Each row is a point. The ring and each string are closed loops that go straight from each point to the next, and from the last back to the first. Before rounding, they use only three directions, however many columns there are. Count how often each string passes through the ring. Passing back the other way cancels.

Ring (8 x 4)
[[-0.18 -0.66  0.36 -0.12]
 [ 0.06 -0.13  0.28 -0.21]
 [ 0.06  0.47  0.09 -0.09]
 [-0.08  0.66 -0.13  0.09]
 [-0.28  0.45 -0.42  0.27]
 [-0.43 -0.09 -0.51  0.32]
 [-0.50 -0.57 -0.26  0.25]
 [-0.38 -0.81  0.22  0.03]]
String (22 x 4)
[[-0.19  0.05 -0.32  0.13]
 [-0.21  0.06 -0.68  0.23]
 [-0.47  0.04 -0.77  0.43]
 [-0.59 -0.21 -0.55  0.43]
 [-0.43 -0.22 -0.07  0.21]
 [-0.24 -0.26 -0.22  0.10]
 [-0.39 -0.76 -0.33  0.17]
 [-0.51 -1.07 -0.02  0.14]
 [-0.59 -1.08  0.53  0.07]
 [-0.46 -0.64  0.61  0.02]
 [-0.24 -0.20  0.08  0.04]
 [-0.15 -0.26 -0.03  0.00]
 [ 0.06 -0.46 -0.06 -0.17]
 [ 0.22 -0.36  0.32 -0.37]
 [ 0.00  0.07  0.60 -0.22]
 [-0.05  0.17  0.33 -0.11]
 [-0.04  0.11 -0.02 -0.04]
 [-0.10  0.02 -0.14  0.02]
 [ 0.08  0.41 -0.35 -0.02]
 [ 0.01  1.02 -0.24  0.09]
 [-0.26  1.11 -0.02  0.25]
 [-0.30  0.21  0.04  0.15]]
Times through: 4
String (13 x 4)
[[-0.04  0.15  0.35 -0.12]
 [ 0.16  0.73  0.46 -0.21]
 [ 0.11  0.82 -0.08 -0.04]
 [-0.20  0.90  0.06  0.16]
 [-0.24  0.31 -0.11  0.15]
 [-0.13  0.11 -0.42  0.12]
 [-0.14  0.42 -0.55  0.19]
 [-0.16  0.97 -0.31  0.22]
 [-0.17  0.72  0.19  0.09]
 [ 0.06  0.74  0.26 -0.10]
 [ 0.28  0.34  0.10 -0.26]
 [ 0.12 -0.03 -0.02 -0.17]
 [-0.13 -0.06  0.06 -0.02]]
Times through: 0

Ring (7 x 9)
[[-0.44  0.38 -0.26  0.43  0.33  0.11 -0.13  0.00 -0.17]
 [-0.19  0.26  0.13  0.68  0.59  0.10  0.09  0.18 -0.07]
 [ 0.10  0.13  0.28  0.48  0.47 -0.11  0.14  0.03 -0.06]
 [ 0.43  0.13  0.15 -0.06  0.14 -0.53  0.18 -0.27 -0.26]
 [ 0.30  0.08 -0.16 -0.47 -0.26 -0.58 -0.12 -0.64 -0.27]
 [-0.29  0.00 -0.48 -0.47 -0.50 -0.14 -0.64 -0.86 -0.03]
 [-0.50  0.14 -0.51 -0.15 -0.26  0.05 -0.59 -0.60 -0.04]]
String (25 x 9)
[[-0.48 -0.06 -0.36 -0.14 -0.31  0.14 -0.70 -0.71  0.14]
 [-0.13  0.19 -0.20  0.03  0.04 -0.15 -0.18 -0.33 -0.16]
 [-0.50 -0.01 -0.29  0.04 -0.14  0.20 -0.60 -0.54  0.13]
 [-0.44  0.05 -0.25  0.12 -0.04  0.16 -0.48 -0.43  0.08]
 [-0.28  0.15 -0.18  0.15  0.07  0.01 -0.28 -0.31 -0.05]
 [-0.39  0.06 -0.16  0.21  0.06  0.15 -0.39 -0.34  0.08]
 [-0.07  0.44 -0.15  0.30  0.37 -0.21  0.14  0.04 -0.35]
 [-0.20  0.56 -0.04  0.72  0.72 -0.03  0.30  0.39 -0.34]
 [-0.38  0.30  0.13  0.92  0.73  0.30  0.07  0.33 -0.01]
 [-0.30  0.08  0.09  0.54  0.37  0.20 -0.17 -0.06  0.10]
 [-0.05  0.22 -0.01  0.27  0.28 -0.14  0.00 -0.11 -0.16]
 [ 0.21  0.41  0.16  0.45  0.59 -0.33  0.41  0.21 -0.36]
 [ 0.24  0.19  0.40  0.58  0.64 -0.20  0.34  0.19 -0.14]
 [ 0.37  0.03  0.54  0.51  0.56 -0.24  0.31  0.07 -0.04]
 [ 0.22 -0.06  0.31  0.21  0.23 -0.20  0.00 -0.25  0.03]
 [-0.02  0.01  0.01  0.05  0.04 -0.13 -0.20 -0.39 -0.01]
 [ 0.27  0.25 -0.01 -0.03  0.15 -0.48  0.15 -0.22 -0.34]
 [ 0.78  0.31  0.06 -0.36  0.07 -0.97  0.45 -0.29 -0.60]
 [ 0.62  0.13 -0.05 -0.57 -0.22 -0.86  0.12 -0.60 -0.43]
 [ 0.11 -0.08 -0.15 -0.43 -0.35 -0.36 -0.37 -0.77 -0.06]
 [-0.01  0.16 -0.16 -0.06 -0.01 -0.26 -0.14 -0.38 -0.18]
 [-0.03  0.14 -0.21 -0.15 -0.09 -0.27 -0.21 -0.47 -0.17]
 [ 0.11  0.31 -0.31 -0.27 -0.09 -0.49 -0.04 -0.42 -0.40]
 [-0.31 -0.02 -0.69 -0.79 -0.79 -0.24 -0.81 -1.12 -0.08]
 [-0.73 -0.27 -0.66 -0.58 -0.83  0.24 -1.21 -1.23  0.31]]
Times through: 4
